Each row is a point. A path goes straight from each point to the next, and from the last back to the first. The post is the endless flat space through its rows: a point in 2 columns, a line in 3, a plane in 4, and so on, so that a path can go around it. How many times does the path go around the post? Going back the other way cancels.

Post (1 x 2):
[[-1.1 -3.0]]
Path (26 x 2):
[[ 1.4 -0.3]
 [ 3.7  1.9]
 [-3.7  1.8]
 [-6.9 -2.4]
 [-6.6 -2.2]
 [-2.3 -1.5]
 [ 1.1 -0.6]
 [ 4.4 -2.5]
 [ 1.5 -6.5]
 [ 2.6 -1.7]
 [ 2.6  0.0]
 [ 1.5 -3.3]
 [-1.0 -6.6]
 [-2.4 -7.1]
 [-2.8 -8.9]
 [-5.1 -5.5]
 [-5.7  0.5]
 [-3.1 -3.2]
 [-6.6 -2.0]
 [-2.1  0.0]
 [ 1.6  0.0]
 [ 2.3 -3.4]
 [-0.1 -8.7]
 [-2.0 -4.6]
 [-4.9 -2.8]
 [-2.0 -0.3]]
Times around: 2

Post (7 x 8):
[[ 1.9  7.3 -2.6  6.0 -2.8 -1.6  0.6 10.4]
 [-2.1  1.8 -4.5 -7.2  1.0  2.7  2.0 -0.5]
 [ 1.5  7.9 -7.9  1.2  1.1  2.6 -1.5 -0.4]
 [-1.9  0.2  2.8  0.5  3.4  2.5  2.4  0.0]
 [ 1.0 -2.0  3.6  0.4  6.3 -6.5  2.7  3.0]
 [-0.9 -5.9  0.4 -4.2  0.9 -1.3  3.1 -6.2]
 [ 2.0  5.9  3.9  1.5 -0.1 -4.5 -1.5  4.6]]
Path (20 x 8):
[[ 5.8  7.8 -6.7 -5.1 -1.8  0.4  2.6  1.9]
 [-1.8  8.5  6.0 -1.0 -0.7 -4.5  3.8  3.4]
 [-5.4  5.3  0.5 -0.2  4.3 -1.0  0.9 -0.4]
 [-2.8  0.1  7.2  3.1 -1.9 -0.4 -1.9  2.1]
 [ 2.9  6.6  0.9 -2.6  0.6  3.7 -4.3  1.6]
 [ 6.8  5.8  3.2  2.5 -3.9 -4.5 -1.6  0.8]
 [ 1.6  6.5 -2.9 -9.1  4.3 -4.2  1.1  2.4]
 [-6.2  1.2 -1.4  0.8  1.0  0.6  4.4  3.5]
 [-4.3  2.7 -4.5 -0.8 10.4 -3.9  0.6 -0.4]
 [-0.2  5.7 -2.1  0.8 -3.4 -6.5  5.7  6.5]
 [ 5.4  5.1  0.1  4.4 -0.6 -1.4  1.2  1.6]
 [ 1.9  0.1  3.9 -0.3  5.4  5.7  1.3  5.2]
 [-1.5  0.4 -1.0  1.2  1.5  3.4 -3.1  1.2]
 [-1.7  4.9 -1.4  4.2  2.6  0.0 -2.2  0.2]
 [-6.3  2.4  2.5  0.5 -1.1 -1.9  3.2  0.4]
 [ 5.8  5.9 -5.1 -0.1 -0.6 -8.6  3.8 -1.5]
 [ 1.1  5.5  3.6 -2.0  8.0  2.1  0.2  1.3]
 [ 3.9  4.7 -2.4  5.5 -6.5  0.7 -5.3  5.5]
 [-1.2  4.0 -1.2 -0.8  1.0  3.3 -2.2 -1.7]
 [ 6.6  0.3  2.1  3.0 -2.7  1.1 -1.6  2.3]]
Times around: 0

Post (11 x 12):
[[-1.1 -1.9  1.6 -1.6  1.8 -2.9 -1.4  1.4 -2.2 -5.6 -0.1 -0.6]
 [ 1.9  5.1 -8.7  4.3 -1.9 -2.0 -0.6  0.7  2.2 -1.9  5.6  1.2]
 [ 4.2 -0.5 -1.8  4.3  0.9  2.4 -3.5  3.4  2.5  0.0 -2.9 -0.6]
 [-1.9  0.6 -0.6 -3.4  6.1  4.2 -0.4  6.3  0.1  3.3  1.8 -0.8]
 [-8.0 -2.0  3.4 -4.1  0.2  1.7  1.3  1.2  0.0  4.7  0.4  0.2]
 [-1.0  1.3 -2.2  8.2  1.9 -3.0 -2.1  5.6 -0.4  1.1  4.5 -1.4]
 [-3.7  2.7  9.1 -5.4 -4.9  2.8  3.3 -2.6 -0.5  0.2 -0.5 -2.9]
 [ 0.8  7.4 -4.6 -1.1 -9.2 -2.6  2.5  1.9  0.9  3.1  0.9 -0.4]
 [ 6.4 -0.2  2.4  0.8 -0.8 -1.2  1.3 -3.5 -1.9 -2.1 -1.4  1.9]
 [-2.0 -0.6 -4.5  0.6  2.6  3.4  3.1  4.0  0.0  1.6 -0.3 -2.5]
 [ 2.8  2.0  2.9  2.2 -1.1  2.9  4.5  7.9  2.6  1.0 -1.6  1.5]]
Path (24 x 12):
[[ -4.9  -6.2   1.0   1.4  -2.9   0.5   7.0   8.8   0.0  -4.7  -5.4   0.5]
 [  5.6  -0.1   1.9   1.1  -3.8   1.9   1.0   0.4   2.0   6.3   2.4   2.7]
 [ -0.8  -6.2  -2.3   2.3   4.1  -1.2  -3.2   0.0   2.7   2.1  -3.5  -0.2]
 [ -2.6   1.8   9.1  -2.2  -1.5  -0.2   5.0   0.5  -2.9   1.3  -1.9  -1.4]
 [ -2.5  -5.8   2.4  -2.2  12.0   6.5  -1.7   6.1  -2.9  -3.1   0.5   2.4]
 [ -1.7   2.4  -2.7  -1.3   0.1  -1.5   5.1   1.7  -6.7   8.1  11.4   1.1]
 [  0.9  -1.3  -5.2   7.2   0.9   2.4  -0.4  -1.4   4.7  -3.8  -0.4  -2.4]
 [ -0.4  -1.8  -2.7  -0.4  -3.5  -4.1   5.0   7.8   2.8   1.9  -9.1   5.2]
 [  4.0   1.3   4.4  -4.2   2.4   8.5   6.0   0.7  -3.7   3.9  -3.6   2.3]
 [  0.2  -0.5   1.9   1.6   0.2   1.2   7.5   1.0  -3.5   6.5   1.6   3.2]
 [  0.8   1.6   5.3  -4.1   2.8  -0.5   0.5   7.1  -2.9  -0.4  -4.8   1.2]
 [  5.4   8.9  -1.2  -0.3 -11.8  -3.9  -4.9  -1.9   6.2   4.2  -5.6  -0.5]
 [  2.6  -0.9   1.0   5.9  -1.7  -0.3  -2.2  -0.8   4.3   3.6   0.2  -2.6]
 [ -0.2   4.9  -5.1   2.2  -4.3   1.6  -0.4   8.4   1.7   4.7   2.0   0.1]
 [ -2.5  -4.3  -5.8   2.5   2.5   4.1   3.6   7.2   1.3  -3.7  -6.4   4.0]
 [ -2.0   0.8   1.0  -0.4   1.7  -5.0  -8.0   5.7   0.5  -0.2  -1.4  -0.7]
 [ -0.9   2.4  -2.9   4.2   2.6   3.1  -0.6   0.4   3.3  -2.7   2.0   3.2]
 [ -0.5  -4.3   3.7   2.8   9.5   6.0  -5.9   4.4  -1.6  -5.3  -1.3  -4.8]
 [  1.5   1.6  -9.1   5.8  -3.9  -0.4  -5.4   2.1   1.6  -5.3   2.8  -4.3]
 [ -1.3   7.1  -2.9   1.4  -4.0  -0.8   1.2   2.7  -2.0  -4.0   5.5  -0.6]
 [ -5.3   5.7   8.6   1.3  -4.3  -2.7   9.1   0.2   0.1   0.8   2.9   1.9]
 [  6.4   2.6  -3.4  -4.7   0.5   3.9   2.2  -7.1   1.6   4.8   1.6   3.2]
 [  3.6  -2.3   0.1  -6.0  -1.3   5.4  -3.2   4.1   1.8   2.0  -2.8  -1.3]
 [ -1.6   4.7   3.3  -5.9  -3.8   1.7   5.8  -0.4  -4.9   5.8   2.6   2.3]]
Times around: 0
